Every row gives one point. Each copy is the shape, with its points in the same order, stretched, turned, moved and blurred by noise. Some copies are also mirrored. Which?

Shape:
[[  1   1]
 [ 38 -40]
 [-10 -24]
 [-44   7]
 [-50  -8]
 [ 28 -38]]
Copy 1 (6 x 2):
[[ -1  12]
 [-39 -25]
 [  2  -8]
 [ 47   9]
 [ 56   2]
 [-28 -23]]
Copy 1 is: mirrored
Copy 2, 6 rows:
[[ -1 -19]
 [  3  41]
 [-26  -7]
 [-29 -51]
 [-43 -45]
 [-11  35]]
Copy 2 is: mirrored

Shape (7 x 3):
[[-10  31 -25]
 [ -3 -10  47]
 [ 28   8  41]
 [ -8   8  16]
 [  6  -6   2]
 [-11  -6 -27]
 [ 39  13 -22]]
Copy 1:
[[  9   5 -47]
 [  1  22  41]
 [ 38  34  36]
 [  2  14   5]
 [ 20 -11   7]
 [  5 -31 -23]
 [ 60  -6 -17]]
Copy 1 is: only turned
Copy 2 (7 x 3):
[[ 13 -44   0]
 [-18  21  37]
 [ 15  26  39]
 [ -7  -8  22]
 [  0   0  -1]
 [ -7 -23 -23]
 [ 39  -3 -15]]
Copy 2 is: mirrored
Copy 3, 7 rows:
[[-28  38 -45]
 [-14 -38  -4]
 [  5 -33 -38]
 [-20  -5 -23]
 [ -2  11 -16]
 [ -8  38  -9]
 [ 20  30 -55]]
Copy 3 is: mirrored

Shape (9 x 6):
[[ 16  13  -9 -16 -31  60]
 [ 17   5 -23 -26  -4  49]
 [ -6  32  21 -20   1  18]
 [-22   4 -28  20  -6  -7]
 [  0   2   7  -7 -15 -40]
 [ 17 -41  25   7  -8  -7]
 [  3   0  -4 -14   6 -16]
 [-13   3  21 -14  -9   4]
 [ 11  13 -10  32  -2 -21]]
Copy 1, 9 rows:
[[-16 -17  53 -34   5 -42]
 [-11 -23  30 -30  35 -34]
 [  2  28  31 -30  18   6]
 [-42  20 -13   9  -2 -10]
 [ 18  33 -32  -7  -5   8]
 [ 35 -21  -1  17  -1  25]
 [  4  13 -20 -14  17   1]
 [ -2  13   9 -29   4  27]
 [  4  34  -9  25   4 -16]]
Copy 1 is: mirrored
Copy 2 (9 x 6):
[[ 20  -9  14 -32 -17  60]
 [ 25 -18 -14 -36   7  49]
 [  5  20  25 -33  21  20]
 [-25   5 -19  -1 -19   3]
 [  7  10   5   4 -13 -27]
 [ 13 -21  31  36   4  12]
 [ 13   0  -7  -4   3  -9]
 [ -6   3  28 -13  11   5]
 [  0  27 -12  27 -13   5]]
Copy 2 is: only turned

Shape:
[[ 22  -6  -4 -21 -17   2  -7  18]
 [ 33  19  21   0  -4 -15  29   1]
 [  0  38 -26 -16  29  15 -19  22]
 [-23  52  -1 -10  21   7 -32  -1]
 [ -5  -9  16 -21   4  24   7  -7]
 [ 13  46 -19  30  10 -23  26 -11]
 [ -1  -4  -9 -12 -19 -11   3   0]
 [ -5  -4  19 -10 -18   3   1  -5]
 [ 21   7  18   2 -37  22  14  -8]
 [  0 -16  36  -2 -24  28  10  25]
 [ 28  -2  -3  12  12 -13  -6  -4]]
Copy 1 (11 x 8):
[[ 21  14  10 -34 -30  -7   8   7]
 [ 21  -8  21  14 -23  -3  32  23]
 [ 15  35 -17  -3  -3  22 -28  48]
 [  0  11  -2  10  -9  18 -54  52]
 [  5 -15   7 -26 -10  24  -7  10]
 [ 11  11 -15  60  -8   0  23  33]
 [ -5   0  -2 -13 -22 -16   7   8]
 [ -1 -14  17 -12 -22   2  -5   6]
 [ 13  -1  22   1 -49  22  16 -10]
 [-12   5  42 -22 -20  23   5  -9]
 [ 24  13  -1  11   0 -11   4   3]]
Copy 1 is: mirrored
Copy 2 (11 x 8):
[[-14 -10 -17  11 -22  15 -25   8]
 [ -3  18  -1  43 -21   2  14   4]
 [  1  34 -18  -3  31  21 -38  15]
 [ -8  48   8 -17  26   8 -33  -3]
 [-13 -12  11  -1   9  25   1  -8]
 [ 28  40 -19  21   7 -25  21   8]
 [-16  -8 -14  -3 -14  -7  -5   0]
 [-16  -6  12  -3 -14   6  -1  -6]
 [  4   0   3   3 -36  24  10  -5]
 [-10 -18  27  -1 -19  31  -5  22]
 [ 16   0  -7  31  -4 -13 -16  -4]]
Copy 2 is: mirrored
Copy 3, 11 rows:
[[ 26 -11 -10 -14  -8   0  -7   9]
 [ 39   4   6  10  20  -6  20 -18]
 [  1  13 -11 -34  40   6 -22  27]
 [-25  33  13 -32  35   3 -24  10]
 [  1 -30   9  -5  20  12   5   3]
 [ 10  44 -26   6  35 -22  15 -14]
 [  7  -9 -13 -12  -8 -10   8  -3]
 [ -4 -13  14   0  -4  -2  10  -8]
 [ 18   2   4  12  -9  26  21  -8]
 [  9 -22  23  17  -6  18  16  25]
 [ 22   0 -17   9  11 -13 -19  -7]]
Copy 3 is: only turned
Copy 4, 11 rows:
[[ 16  -9   0 -24   6  -8 -23   4]
 [ 38   6  33   3  17 -16  14   5]
 [-15  35 -30  -6  44   8 -12  10]
 [-33  53  -8  14  31  -6 -12 -13]
 [  3   8  22 -20  -1  26  -1 -26]
 [ 16  12  -8  35  35 -27  39   3]
 [  3 -11   0 -16  -2 -17   1 -12]
 [  0  -3  24  -6 -10  -4  -9 -20]
 [ 25 -20  36   6  14  -2 -14 -31]
 [  3 -21  44   0  -7  23 -25  -3]
 [ 35  10 -12   8  -7  -1   2   4]]
Copy 4 is: mirrored

Shape, 12 rows:
[[-43  17  21 -25   7 -15  -1   5 -14]
 [ 25 -16  17  38 -35 -35 -21   7  15]
 [ 24  -7   0  18  31 -27  24   4 -32]
 [  2 -18  -8  30   2  -6   4 -21  -5]
 [  8  33 -11   0 -33 -21  17  10  43]
 [-12  28   7 -10   1   5 -25  37  36]
 [ 11 -27  10 -23 -24  -4  28  41  15]
 [-14  33  11 -49  -4  28   0 -14   6]
 [-28  34 -13   5  -5  -1 -18  -1 -10]
 [-37  11  16  -9  12 -21  34  11 -11]
 [  5  25  21  10 -14  22  -7  20  19]
 [ -6  13  11  -5  29  19 -16  -7  12]]
Copy 1, 12 rows:
[[-20  42  10 -24 -12  -1   6  10 -13]
 [  7 -16 -19  60 -17 -51   5  11   3]
 [ 37 -22   1 -11  33   0  -2  -4 -35]
 [ -3 -19   4  21   4  -2  -5 -33 -17]
 [ -3  11 -56   4 -35 -15  31  -5  27]
 [ -6  48 -21  10  -8   0  10  16  51]
 [ -9 -35 -12   4  -5   0  26  42  27]
 [ -4  34  22 -45 -46  23   8 -11  31]
 [ -5  53 -14   1 -18  18  10 -17 -16]
 [-21  19   0 -32  13  -9  22   1 -21]
 [  7  23   7  19 -15  -7  30  -3  42]
 [ -1  30  23  -8  -1  12  -8 -24  27]]
Copy 1 is: only turned
Copy 2, 12 rows:
[[ -9  20  15 -30  15 -20 -21  -4  11]
 [ 41   1  27  20 -60   4 -12  34 -12]
 [ 34  12 -22   0  12   4   8  34 -19]
 [ 11 -10   5  32  -2 -12   5   7 -16]
 [ 14  50  21  21 -44  24  -7 -26  23]
 [ 14  29  32   0  -7  21 -39  -8  53]
 [-13  13   9 -13 -40  33  10  30  23]
 [-10  17  16 -30  12  24 -17 -51  20]
 [-12  23  -5   9  -4 -17 -47 -22   8]
 [-12  37  10 -15  16  -5   9  13   0]
 [  8  16  39  12 -10  44 -32  -5  15]
 [ 26  -9  15   7  24  13 -19  -9  24]]
Copy 2 is: only turned
Copy 3 (12 x 9):
[[ -3  33  27 -21   9 -10  31 -13   6]
 [ 22 -12  38  55 -18   1  -8   6 -19]
 [ 37 -10  -5  19  27   1  26 -41 -40]
 [ -4 -11  -3  26   1  -6   0 -32 -15]
 [ 34  45  -8  43 -20 -19   8  10  22]
 [ 12  29   2  12   4  17  23  34  32]
 [ 45  -5  -4   3 -35 -16  29  24  -5]
 [ 13  46  -8 -42  -4   3   1  -1  21]
 [-24  42  -3   5  24  -3   1   1   0]
 [ 12  28  10  -6   2 -13  52 -29 -10]
 [ 12  31  -3  19 -20  31  11  19   5]
 [  2  12  -3  -7  16  28   9 -10  21]]
Copy 3 is: only turned
Copy 4:
[[-34   2  16 -19 -26  -8 -32  14  -9]
 [ 43  -1   8  21  22 -43   0 -29  18]
 [ 28 -20  12  18   7  12  10  29 -45]
 [ 28 -21  -8  22   1   9  -1 -12  11]
 [ 15  55  -8  -9   1 -23  15  -2  33]
 [-27  31  -7 -21  34 -20 -27   3  13]
 [  9  -7  10  -4  21 -35  32  52  30]
 [-44  10   7 -48 -12  22   8   1  15]
 [-29  15 -22  -4  -8  -6 -19 -23  -9]
 [-16  15  20   5 -26   0 -17  39  -4]
 [-26  28   9  -1  33  -7   6  -8  18]
 [-19  -4   2 -22  15  30 -19  -4   5]]
Copy 4 is: mirrored

Shape (16 x 11):
[[  2   4  -9   3  -5  21   8  11 -26   4   4]
 [ -7 -19 -12 -15   4 -19  33  -9  25  25 -19]
 [ 27 -51  11  -4  15  -7  -5  15  25  24  20]
 [-31 -11 -17 -33   0  13   3 -11 -12  -1  21]
 [ 35  -2   3 -29   3   6  -3  23 -11 -29  21]
 [ 11 -13  17   0   5 -16 -29  -3 -31   4   7]
 [  4  17 -27 -12 -17   6   1   9  22   6   8]
 [ -1  -1  -2 -25  13  -8  18  -2   5 -14  16]
 [  6  -9  33 -32  -5  19 -11  -8  13 -13  -3]
 [  0 -19  -2  -6  14   7   9  -4 -45 -33   8]
 [  5 -27 -23 -44   7   3  -3   8 -26  24   7]
 [-15 -36  47 -18 -15  -3  13 -12 -26  -7   0]
 [ 22  -6  16   3  -6  -5  24 -23  -5  15   1]
 [  4  16   3 -17 -22  28  -6  20   5 -20 -17]
 [ 22 -51  33 -25   4 -25   8  27   7   1  28]
 [  1   1 -60 -18 -30  12   0 -21 -15   4 -13]]
Copy 1, 16 rows:
[[-13  15 -11  -1 -10  14  35   9 -14  -1  11]
 [-20 -31  -1 -15  18 -20  37  -7  17  17 -31]
 [ -8 -45  24 -19  20  25   8  42   2   2  -1]
 [-55  -7 -12 -15  13  -7  10  -6   7  -8  26]
 [  1   9 -27 -36 -22   8   2  28  -6 -24  14]
 [ -4   9   4 -29   4  16 -11   0 -44  12   0]
 [ -6  -6 -22  -2  -2  12  12  -4  34   9   4]
 [-15   2  -7 -27   9 -17  11   8  14 -10   4]
 [-18  -9  16 -49 -16  11   2  -8  10 -30 -10]
 [-24  15 -15  -9   6 -11  11  10 -42 -35  17]
 [-36 -23 -30 -24   4  17  22  16 -20  17   9]
 [-36 -17  41 -36 -18 -25  12   0 -35 -22  -4]
 [ 16  -6  11 -28  -3 -10  34  -7 -18   7   0]
 [-13  14  -7  -7 -27  18  19  -8  13 -23 -18]
 [-16 -29  21 -44  -6  -3  -3  58 -11   0  -6]
 [ -6 -29 -50   6  -8   8  19 -33  -6  12  15]]
Copy 1 is: only turned
Copy 2 (16 x 11):
[[ -8  18 -19  -9  11  26  -7  14 -19  25 -21]
 [ -9 -10 -15  -4  13  -2  52 -34   4  19 -14]
 [ 24 -59   3 -16  25  -8  26  -6 -28  12  -1]
 [-33   1  -8 -37   5  50  -3 -22   1  17   4]
 [ 13  -9 -13 -38   3   8 -14  28  -4 -21 -14]
 [ -5   5  13  -1   2  -5 -23 -12 -44   2   0]
 [  1 -14 -28  -7 -14  11   2   7  25  28  -9]
 [ -1  -5 -17 -29  11  21  21  -6   6 -10   8]
 [ 25  -1  25 -22   1  20   1 -15   8 -10 -26]
 [-15  15 -21 -25  20  44 -13  -5 -38 -20 -11]
 [-25 -13  -5 -54   3   9   6  -1 -33  30 -20]
 [ -4  12  33  -7   1  38  26 -26 -44 -14 -15]
 [ 27  15 -14  -3  -1   6  28 -20 -27  15   2]
 [  5  11   3  -2  -8  22 -13  11  27  -1 -50]
 [ 12 -46  17 -23   8  -3  40   5 -36 -20   3]
 [-25   3 -50 -24 -31  27 -21 -28  -6  40 -32]]
Copy 2 is: only turned
Copy 3:
[[ 11  19   1 -11   2  32   9   6   1   9 -17]
 [-35   6  -5  -8  24 -19  25  -7  23  18  -2]
 [  4  -9  -4   4  23   1  21  13  15  20  51]
 [-28  16 -14 -28   4  24  -3  -6 -10   7   4]
 [ 18  17 -25 -16  -9   0   7  27 -21   1  15]
 [ 22  18  14  -2   7   5 -19 -11  -3   0  24]
 [ -9  24 -28  -3 -11   6   8  20  29  15  -5]
 [-22  20 -19  -8   7  -3  10   9 -16  -1   8]
 [-16 -17   0  -7 -19 -13  -5  14 -22  15  13]
 [  6  11  -2 -22  11  22  11 -14 -33 -16 -13]
 [ 10  24 -14 -44  17  11  -1 -12   3  28  11]
 [-22  -9  39 -19   2  -9   9  -5 -30  -8  15]
 [  0  17  13  18  -4  -2  31 -20   2  15  10]
 [  2  -5  -6 -17 -25  -3  -1  32   2   9 -19]
 [ -5   2   4 -17  16 -12  25  28  -8  -5  57]
 [  6  25 -31 -33 -17  17  11 -34  31  19 -20]]
Copy 3 is: mirrored
Copy 4 (16 x 11):
[[ -5  -5   2   2  -1  14   7  25 -29   0  13]
 [-26  12  -7  -7  15  14  41 -18   0   9 -22]
 [ 12 -26 -13   2  36  19  20  -6  22  26   5]
 [-29 -10   8 -31   4   8  -6 -11 -22  -1  21]
 [ 24 -11 -11 -13  16  21 -12  20   3 -30  22]
 [ 27 -23   3  -4   9 -24  -4  10 -20   5  -4]
 [-20  16  -2   6 -16  26   2  -2  13  -1  12]
 [ -7  10  -1 -17  22   7   8  -9  -5 -16  15]
 [ 29  -9  31 -28  11  28   1  -4  -3 -17  -2]
 [  1 -28   1 -13  24 -10   2  12 -46 -29  12]
 [-11 -22 -33 -34   9  12  -3  10 -18  18   0]
 [ 28 -28  35 -41  22  -8  38   6 -32 -16  -1]
 [ 26   3  -1  -1   9  11  37  -9 -24  -3   0]
 [  3  -2  26  -5 -16  34  -5  26  -3 -24  -7]
 [ 29 -28  -7 -28  42   1  33   8  21  -1  14]
 [-30 -12 -21  -7 -41  19   2  -8 -31 -10  -8]]
Copy 4 is: only turned
